Each row of a before or after table is a point. The points were changed in one or more steps. Then noise was added and the rows were shuffled. The steps act on columns, c1 being the first. Name the steps. A step turns or swaps two columns, mirrors them in a line or flattens them onto one, adds a multiple of one to another, or multiplies or shifts one. Angles are multiples of 10 degrees, from the lower column toward the higher: turns from -170 to 170, lines from 10 to 170 but not 90. Use the fewest steps. Two steps may share a column if one is a turn and the other turns, adds or multiplies; they go together, in the order done. Otherwise the lowest column goes first.

Before (9 x 3):
[[-3.0 -4.8 -0.1]
 [-5.9  1.8 -3.6]
 [ 3.2 -0.6  0.4]
 [ 0.1 -4.8  0.8]
 [ 5.5 -0.7 -2.4]
 [-3.8  4.1 -4.4]
 [-1.3 -6.0 -5.2]
 [-0.3  1.1  1.6]
 [-3.0  1.4 -8.7]]
After (9 x 3):
[[ 3.7  0.9  1.2]
 [ 4.7 -0.2  4.2]
 [-4.7 -5.8  1.3]
 [ 0.4 -0.6 -1.7]
 [-3.6  3.5  6.4]
 [ 0.3  5.0  0.6]
 [-5.1 -4.1  6.1]
 [-6.2 -2.8  0.6]
 [-3.9  4.0  0.9]]
Steps: turn c2 and c3 by -160 degrees; turn c1 and c3 by 20 degrees

Before (10 x 9):
[[ 1.9 -2.7 -3.3  4.2  0.2 -1.7 -0.9  0.2 -4.2]
 [-4.6  5.5 -5.1 -0.1 -1.4 -3.2 -1.8 -0.7  2.6]
 [ 1.3  7.1 -2.1 -0.4  6.3 -1.1 -1.0 -4.0  0.5]
 [-0.3 -8.2 -5.2  2.6  3.3  0.6 -1.2 -5.5 -0.8]
 [-0.3 -1.5 -4.6 -0.3 -0.6  0.3  1.8 -5.0 -3.7]
 [-2.3 -0.9  1.2  3.4 -0.8  0.4  3.1 -4.7  0.0]
 [-3.3  6.2  1.1 -2.1 -2.7  2.6 -3.2  4.1 -1.6]
 [ 1.8 -1.2 -3.3  4.3  5.1  5.7  4.4  1.1 -4.1]
 [-1.5  1.7  0.8 -3.8 -9.1 -2.5  0.7  0.8  6.0]
 [-3.7 -4.4 -1.9 -1.4  2.3 -1.3  0.8  5.8 -6.6]]
After (10 x 9):
[[  0.6   4.2   0.4  -1.3   6.1   1.0   1.0  -3.0  -3.5]
 [  3.7  -7.2   6.9  -1.2   6.2  -0.4   1.7  -2.2  -6.4]
 [ -1.7  -1.3   6.2  -1.0   7.5   7.6  -2.7  -0.7  -4.1]
 [  3.4  -1.7  -0.1  -0.8  -1.9  -2.6  -3.7   7.2  -1.6]
 [  0.0   2.6   1.3   2.7   6.3   1.2  -0.8  -9.9  -0.7]
 [ -1.1   6.4   4.3   0.9   4.7  -1.3   0.5   5.3   0.5]
 [  2.4   3.9   0.0   0.4  -1.5   4.2   1.7  -2.4   0.0]
 [  1.0  -0.1 -12.8  -2.7  -8.0  -2.8   2.7   2.0   6.1]
 [  4.7   2.4  -6.0   2.2   3.0  -2.4   1.7   4.9   2.5]
 [ -1.9  -1.3   2.6   4.3   5.1   1.4   1.0  -2.3  -4.3]]
Steps: multiply c1 by -1; turn c2 and c8 by 70 degrees; add -1 times c9 to c5; turn c3 and c5 by -60 degrees; turn c6 and c7 by -60 degrees; turn c4 and c6 by 40 degrees

Before (10 x 14):
[[ 4.2 -4.0  4.2  2.4  0.6  3.4  7.9 -1.7  0.5 -2.0 -0.5  3.6  1.8  0.4]
 [-0.9  0.5  0.2 -3.8 -3.7  6.1 -0.7  3.3  0.3 -2.8  2.1  6.8 -3.5 -5.9]
 [-3.1  3.4 -5.2 -1.5  1.3  3.8  0.7  5.6  5.3  6.6  5.8 -0.9 -5.6  5.5]
 [ 5.9  1.5 -0.5  2.9 -1.9  5.2  3.6 -4.0 -3.5 -4.2  2.7 -3.4  0.8  4.7]
 [-3.7 -1.3 -4.5  5.3  3.4  5.0  2.6 -1.5 -3.1  1.1 -3.9 -1.1 -0.9 -2.3]
 [-0.3  6.0 -2.7  0.3 -3.6  0.2 -1.6  1.9 -4.9  6.7  4.6  1.1 -1.5 -5.4]
 [ 5.6 -1.6  3.7 -5.2  5.2  6.1 -1.7 -1.2 -0.7 -2.7  6.0  1.3  5.2 -2.9]
 [ 1.0  4.6  3.9  0.1  3.6 -3.0 -0.2  2.2  4.5 -1.8 -1.7  4.9 -1.4  4.6]
 [ 1.8  0.0 -0.3 -2.9 -2.0 -1.7  5.1 -1.8  4.1  5.8 -2.3 -1.4  3.1  1.3]
 [-1.4  3.4 -4.7 -0.5  1.4 -2.3  1.6 -0.6 -5.8  2.4  5.8 -0.7  1.7  2.3]]
After (10 x 14):
[[  4.1  -3.7  -4.6  -0.5   1.5   3.0   1.7  -1.3  -6.0   0.0  -3.9   0.0
    2.5   2.1]
 [  5.1  -5.4  -2.6   0.4  -3.6   2.7  -2.0   3.9  -4.8  -3.8  -1.9   0.1
   -2.6  -5.2]
 [  3.1  -4.5  -5.3  -1.5   1.4  -0.1   1.1  11.2   5.3  -5.9  -5.0  -0.2
   -5.0   5.4]
 [ -5.6  -0.8  -4.6   5.3   3.4  -3.3   2.8  -3.0  -3.1  -3.9   0.5   0.4
    0.3  -2.3]
 [  1.2  -3.5   3.9   0.2   3.5   1.4  -2.6   4.5   4.4   2.9   3.5   4.0
   -6.1   4.7]
 [  1.0   5.6   4.1   2.1   0.5  -3.6   5.0  -3.4   0.6  -1.2   1.4   7.1
   -1.8   0.5]
 [ -0.4   0.9  -0.5  -2.8  -2.0   3.7   5.0  -3.8   4.1  -2.0   2.8   1.3
    4.6   1.1]
 [  7.0   3.9   3.7  -5.2   5.2  -6.0  -2.1  -2.2  -1.0  -2.4  -2.0   0.3
    4.0  -3.0]
 [  6.2   1.7  -0.4   3.0  -1.8  -5.9   4.7  -8.1  -3.6  -1.0   1.8  -0.9
    4.2   4.7]
 [  1.0  -0.9   0.2  -3.9  -3.7  -5.8  -4.0   6.6   0.4  -2.4  -1.9   5.6
  -10.4  -5.9]]
Steps: turn c1 and c2 by 150 degrees; turn c1 and c11 by -140 degrees; multiply c10 by 0.7; turn c6 and c10 by -140 degrees; add -1 times c12 to c13; turn c7 and c12 by 30 degrees; multiply c8 by 2

Before (8 x 32):
[[ 1.7  4.7  0.4  0.7  2.7  1.4 -6.7  3.8  5.1 -0.6  4.2  3.4 -0.3  1.3
   1.1 -3.0 -4.5  0.6  3.3  3.6  1.9  5.0 -6.0 -3.8 -1.5  3.4  2.0  1.3
  -1.8  0.1 -5.7  0.7]
 [-4.1  4.7 -3.3 -2.8 -0.6 -4.0  1.0  4.3  2.6 -2.9  5.5 -1.9 -2.9 -3.0
   2.7  1.7 -3.4 -3.0 -2.7  1.4  6.3  5.7  1.5 -4.2 -5.7  4.9 -2.1  0.1
  -5.7 -4.4  1.7  0.2]
 [-0.8 -1.5 -0.7  1.7  2.4  1.5  1.2  4.1 -1.9 -3.0 -5.6  2.2  2.9 -8.4
  -5.8  2.6  2.7 -1.1  3.0  2.6 -0.6 -2.0 -4.9  4.7 -4.7  3.1  7.6 -1.0
  -1.5 -1.0  3.8 -2.2]
 [-6.0 -1.8  4.5  1.2  4.8 -5.0  2.8  1.5 -3.3 -0.8  4.3 -2.2 -0.2  1.1
   0.9 -1.3 -0.6  1.3 -3.2 -2.7  3.9  2.5  0.5  1.4 -1.3 -3.2  0.9  3.8
   3.1 -5.2 -5.1  4.5]
 [ 1.9  3.6 -3.4 -0.4  3.3  2.3 -1.9  3.0 -5.0  7.4  1.4 -4.9 -2.2 -8.9
   1.7  1.5 -4.2  1.9  4.4  2.7 -1.7 -5.5 -1.3 -3.6  0.9 -5.5 -2.3 -2.4
  -0.1  0.8 -3.1  3.9]
 [-6.4  0.6  4.1  1.1 -3.0  4.0 -1.5 -3.9 -3.1  3.0 -5.8  5.1  4.9  0.8
  -2.3 -0.5  2.0 -4.7  3.7  3.7  5.1 -4.1 -1.0 -4.0  0.3 -5.9  8.1  3.3
   2.4  0.8 -5.2  1.9]
 [-0.4 -4.0 -5.7 -0.8 -1.9  2.5 -3.1  0.8  4.6 -2.4  4.2 -0.7 -0.5 -0.5
   2.6  3.2 -3.5 -1.9 -0.2  4.1  3.8 -0.9 -0.5 -2.5  3.8 -1.7  0.9 -1.2
  -0.5 -7.6  4.0 -4.4]
 [ 1.6 -1.9 -4.4 -1.0 -0.4 -4.7 -0.5 -3.6 -5.1  5.5  0.6  2.6 -5.7  0.2
   3.0  5.9  2.5 -3.2 -6.9 -2.8  7.3 -4.8 -8.4  0.8  2.8 -0.3  2.2  2.4
   1.6 -5.1 -3.9 -0.1]]
After (8 x 32):
[[ -6.3   0.3   2.2   1.2  -3.3   4.2  -1.6  -4.0  -2.6   3.3  -5.6   1.6
    5.1   0.5  -2.5  -2.5   2.2  -5.0   3.9   3.8   4.8  -4.1  -0.9  -4.1
    5.1  -5.8   8.2  -2.0   2.5   0.6  -5.0   1.9]
 [  1.8  -1.8   0.2  -1.1  -0.5  -4.7  -0.4  -3.5  -6.2   5.6   0.6  -6.3
   -5.4   0.1   3.0  -2.1   2.4  -3.2  -6.7  -2.7   7.3  -4.6  -8.5   0.8
    6.6  -0.3   1.8   5.0   1.7  -5.2  -3.7  -3.9]
 [ -4.0   4.5  -0.8  -2.9  -0.3  -3.9   0.9   4.3   0.2  -2.8   5.5  13.8
   -2.8  -3.0   2.8   2.8  -3.3  -2.9  -2.7   1.3   6.2   5.7   1.2  -4.3
  -10.1   4.7  -1.9   2.9  -5.9  -4.3   1.7  -0.7]
 [  1.6   4.6   0.7   0.5   2.7   1.6  -6.6   3.9   4.2  -0.6   4.4   5.5
   -0.3   1.1   1.1   3.3  -4.3   0.7   3.2   3.4   1.8   5.2  -5.9  -4.0
    1.0   3.5   2.0   0.3  -1.5   0.2  -5.9   2.4]
 [ -0.5  -1.7  -0.6   1.7   2.2   1.6   1.1   4.3  -1.2  -2.9  -5.2  13.4
    3.3  -8.4  -5.8  -1.3   2.5  -1.2   3.2   2.9  -0.8  -2.0  -5.1   4.9
   -5.2   2.9   7.8   0.3  -1.5  -0.9   4.0  -3.4]
 [ -0.2  -4.0  -1.6  -0.7  -1.7   2.4  -3.0   0.6   2.7  -2.6   4.1  -9.9
   -0.6  -0.3   2.5   3.7  -3.5  -2.1  -0.2   4.2   4.0  -1.0  -0.6  -2.2
    4.9  -1.7   1.0   4.3  -0.6  -7.6   4.0  -5.2]
 [ -6.1  -1.8   2.1   1.1   4.9  -5.1   2.7   1.4  -3.0  -0.8   4.4   2.4
   -0.2   1.0   0.8  -1.9  -0.5   1.2  -3.2  -2.7   3.9   2.4   0.3   1.2
   -4.0  -3.4   1.1  -1.8   3.0  -5.2  -5.1   4.2]
 [  1.6   3.6  -1.3  -0.4   3.3   2.0  -2.0   3.0  -5.6   7.5   1.3  -4.7
   -2.1  -8.9   1.8  -2.3  -4.3   1.8   4.2   2.7  -1.5  -5.2  -1.3  -3.5
   -2.9  -5.9  -1.8   1.9  -0.1   0.7  -3.0   2.1]]
Steps: turn c3 and c28 by -60 degrees; multiply c3 by 0.4; turn c16 and c32 by -40 degrees; turn c9 and c16 by 60 degrees; multiply c25 by 3; turn c12 and c25 by 60 degrees
